Each point is reached from the start by the listed moves, each made 0, 1 or 2 times, or once backwards (-1), plus a little noise. Say if it took an odd or an even number of moves. Then give how often each move was made.

Moves:
(1): [ 3.8  2.6 -4.7  0.0  3.0]
(2): [ 0.3 -1.6  1.1  1.2  1.7]
Start: [ 1.1 -0.1  0.0 -1.0 -1.7]
Points:
[ 1.6 -4.3  1.7  1.5  1.8] => even (0, 2)
[-2.5 -4.4  6.1  0.0 -3.2] => even (-1, 1)
[-1.8 -5.5  7.1  1.3 -1.0] => odd (-1, 2)

Moves:
(1): [ 1.4  2.1 -0.6 -3.0 -0.2 -0.9  1.3  0.6 -0.5  1.1]
(2): [-0.8 -0.1 -1.1 -0.7 -0.8  0.8 -0.4 -0.3  0.5 -0.3]
(3): [ 1.4 -0.9  1.1 -1.6  0.6 -1.7 -0.7  1.0 -3.0 -0.2]
(4): [ 1.8  0.5 -0.2 -0.2  0.5 -1.4  0.5 -0.2 -1.0 -1.0]
(5): [ 1.1  1.2  1.2 -1.3 -1.7  0.3  0.5  0.0 -1.5 -0.9]
(6): [ 0.3 -1.6  0.9 -1.7  1.0 -0.7  1.5  0.1  0.2  1.6]
(7): [-1.0 -0.6  1.8  0.2 -0.6 -1.6 -1.2 -0.6  0.0 -0.1]
(8): [-1.9  0.9 -1.1 -1.2 -2.2  1.2  2.2  1.7 -0.3  1.6]
(9): [-0.9  0.6  0.9 -0.2  0.9 -0.8 -0.2 -0.8 -0.7 -1.3]
Start: [ 0.9  0.8 -0.2  1.4 -0.3  0.0 -0.5 -1.2 -0.3 -0.2]
Points:
[ 1.4  0.6  7.1  3.9 -1.2 -5.9 -5.2 -2.7 -6.6 -6.2] => odd (-1, -1, 1, 1, 1, -1, 2, 0, 1)
[ 0.0  5.3  2.0 -7.0  0.1 -8.8  6.3  0.4 -4.0  3.1] => odd (2, -1, 0, 2, -1, 1, 2, 2, 2)
[ 2.5  2.2 -7.5 -2.9 -3.8  0.6  2.3  4.3 -6.0  0.7] => even (0, 2, 2, 2, -1, -1, -1, 2, -1)
[ 6.6  2.0  3.6 -3.7 -6.3 -5.5 -4.3 -0.8 -9.8 -5.4] => even (0, 2, 2, 2, 2, -1, 2, 0, -1)
[ 2.5  5.9  1.3 -7.1 -2.3 -5.7  0.1  2.1 -8.4  0.3] => even (2, 0, 2, 0, 0, -1, 1, 1, 1)
[ 1.2 -3.0  4.4  0.6  8.4 -5.3 -0.2 -4.0 -0.1 -0.2] => odd (0, -1, 0, 0, -1, 2, 0, -1, 2)

Moves:
(1): [ 0.5  0.0  2.1  1.2  3.9  0.0  0.8  0.7 -1.0  1.3  1.8  0.2 -1.8 -0.4
 -2.1 -2.1 -2.3  3.1 -3.8  0.9 -1.4 -1.5]
(2): [-0.4 -2.1  1.4 -1.1  0.0 -0.2 -1.6  0.5 -0.1  1.5 -1.1 -0.5 -0.5  0.4
  0.7  0.3  0.6 -0.2 -0.1 -1.7  0.6 -0.4]
(3): [-1.3  0.0  0.6  0.6  0.5 -1.3 -0.1  0.7  0.5 -0.6 -1.3  2.9 -1.1  0.6
 -2.8  1.0 -0.8 -1.7 -0.6 -0.1 -0.9  1.6]
(4): [ 0.7  0.3 -0.3  0.1 -1.6  0.2  1.1  0.5 -0.6  0.6 -0.1 -0.5 -1.0 -1.1
 -1.0 -1.7  0.3 -0.4  1.6  2.4  2.4 -0.7]
(5): [-1.3  0.4 -0.3  0.2 -0.2 -2.5 -2.1  0.4  0.6 -0.4 -1.4  2.3  0.0 -1.6
 -2.7 -0.2 -1.4 -2.2  1.5  1.2 -0.1 -0.7]
(6): [ 1.2  0.5  0.0  0.5  0.4 -1.5 -0.2  0.2  0.2 -0.1  0.7  0.9  0.7  1.9
  0.2 -1.8 -1.4  2.0 -2.3 -0.5 -0.2  1.3]
(7): [ 0.8 -1.3 -1.7  0.9  0.7  1.0 -0.2  0.3 -1.5 -1.0  0.2  1.0 -0.2  1.2
 -1.6  0.0 -1.7 -0.7  0.1  0.1  0.1  1.2]
(8): [-0.7  0.0 -0.9  0.9  1.9 -2.0  0.0 -1.0  0.9 -0.6  2.3  0.4 -0.8  2.6
  0.3  0.0 -1.2 -0.2 -0.6 -0.7 -0.3  0.6]
(9): [-0.3  0.5 -0.6  0.9 -0.9 -0.5 -0.4  1.1  1.2  0.2  0.7 -0.1  0.7  1.1
  1.9 -1.4  0.2  0.8 -0.7  0.5 -0.7 -0.4]
(10): [ 0.3  2.3  2.5 -1.2  0.1  1.7  0.8 -0.4  1.4  2.1  1.0  1.0 -2.1 -0.3
 -2.4  1.8  1.0 -1.6 -2.3 -0.8 -2.8 -2.1]
(11): [ 0.1  0.4 -0.1  1.4 -1.0  0.6 -1.1 -0.5 -1.2 -2.2 -0.3  0.2 -0.1  0.3
  1.1 -1.9 -1.6  0.4  0.4  2.3  0.3  1.5]
(12): [ 2.4 -2.1  1.6  0.3 -1.6 -0.1 -1.3  1.1  0.3  3.3 -1.3  1.2  1.6 -0.7
  2.4  3.1 -0.4  2.9 -1.3 -1.8  2.0 -0.3]
(13): [ 0.1  0.9 -0.8 -0.3 -0.3  2.9  0.1 -0.8 -0.6  1.5 -0.4 -0.8  0.1 -1.3
 -2.0  1.2  0.4  0.5 -0.2  1.7  0.8 -0.4]
(14): [ 1.4 -0.1 -1.5 -0.5 -0.6  2.7 -0.1 -1.4 -0.2  0.1  2.8 -0.1 -0.6 -1.3
 -0.9 -0.1  1.4  1.5  0.3  1.2  0.7  0.3]
(15): [-2.5  1.3  3.9  0.8  1.0 -0.8  0.4  0.2  2.0  0.6 -2.3  1.0  0.7 -2.1
  2.5 -2.7  0.9 -2.3  0.2  1.6  1.1  0.1]
(16): [ 1.5 -4.9 -1.8 -0.4 -1.5  0.5 -0.2 -1.1 -0.6  0.9 -1.2  0.7  1.3 -0.5
 -1.4  0.7 -2.6  0.7  0.0  0.2  1.6 -0.2]
(17): [-1.8 -0.2  0.4 -1.4  2.9  0.4  0.8  0.6 -0.9  0.9  0.6  1.2 -1.1  0.4
 -1.1  0.1 -2.1  0.3  0.6 -2.7  0.0 -0.3]
(18): [ 0.3 -0.2  2.2  1.2  1.2 -0.5  0.0  0.2  1.4  1.8 -0.1 -2.5 -0.2 -1.2
  2.1 -2.1 -1.1  1.3  0.8 -0.7  0.4 -0.2]
(19): [ 1.9 -0.8  2.1 -0.3 -1.5 -0.3 -0.5  0.2 -0.4  2.6 -0.8  1.7  0.0 -1.4
 -0.3  1.3  0.2  0.6 -1.3  3.2 -0.9  0.4]
(20): [ 1.2 -1.3 -2.1  1.2 -2.3 -0.4 -0.5 -1.5 -2.9  1.2  0.1  0.7 -1.2  0.0
 -0.9  0.6 -0.5 -0.5 -1.4  0.7 -0.4  1.1]
Start: [ 2.4  0.9  1.8 -2.1  1.3 -1.5  1.5 -0.5 -1.9  1.9 -2.6 -1.3  2.2  1.6
 -0.8 -2.6  0.9  0.7 -1.5  2.3 -0.8  1.2]
Points:
[ -3.4  -1.4  10.3  -0.6   3.3   1.2   1.0   3.9  -4.7   3.9 -14.5  11.4
   4.2 -11.0  -5.6  -7.2  -8.2   0.3   2.6  16.2   8.0   1.9] => even (1, -1, 1, 1, 1, -1, 0, -1, 0, -1, 2, 1, 1, 0, 2, 1, 2, -1, 1, -1)
[ 14.0 -10.5   7.3   1.3 -13.3 -10.7  -0.6   2.8  -7.3  15.5 -11.8   5.5
   6.1   0.5   9.1   1.2   4.0   5.2  -9.8   8.4   7.5   5.0] => even (0, 1, 0, 2, -1, 1, 0, 0, 0, -1, -1, 2, -1, -1, 1, 0, -1, -1, 2, 2)
[  4.1  -3.9   9.6   0.4   3.0  -4.0  -3.0   2.9   1.0  11.3  -6.0   4.7
   3.8  -8.2  -3.5 -16.2  -4.0  -0.3  -5.1  15.1  -1.1  -1.6] => even (1, 1, -1, 0, 2, 1, 2, -1, 2, 0, -1, -1, 0, 1, 2, 1, 0, 1, 2, 0)
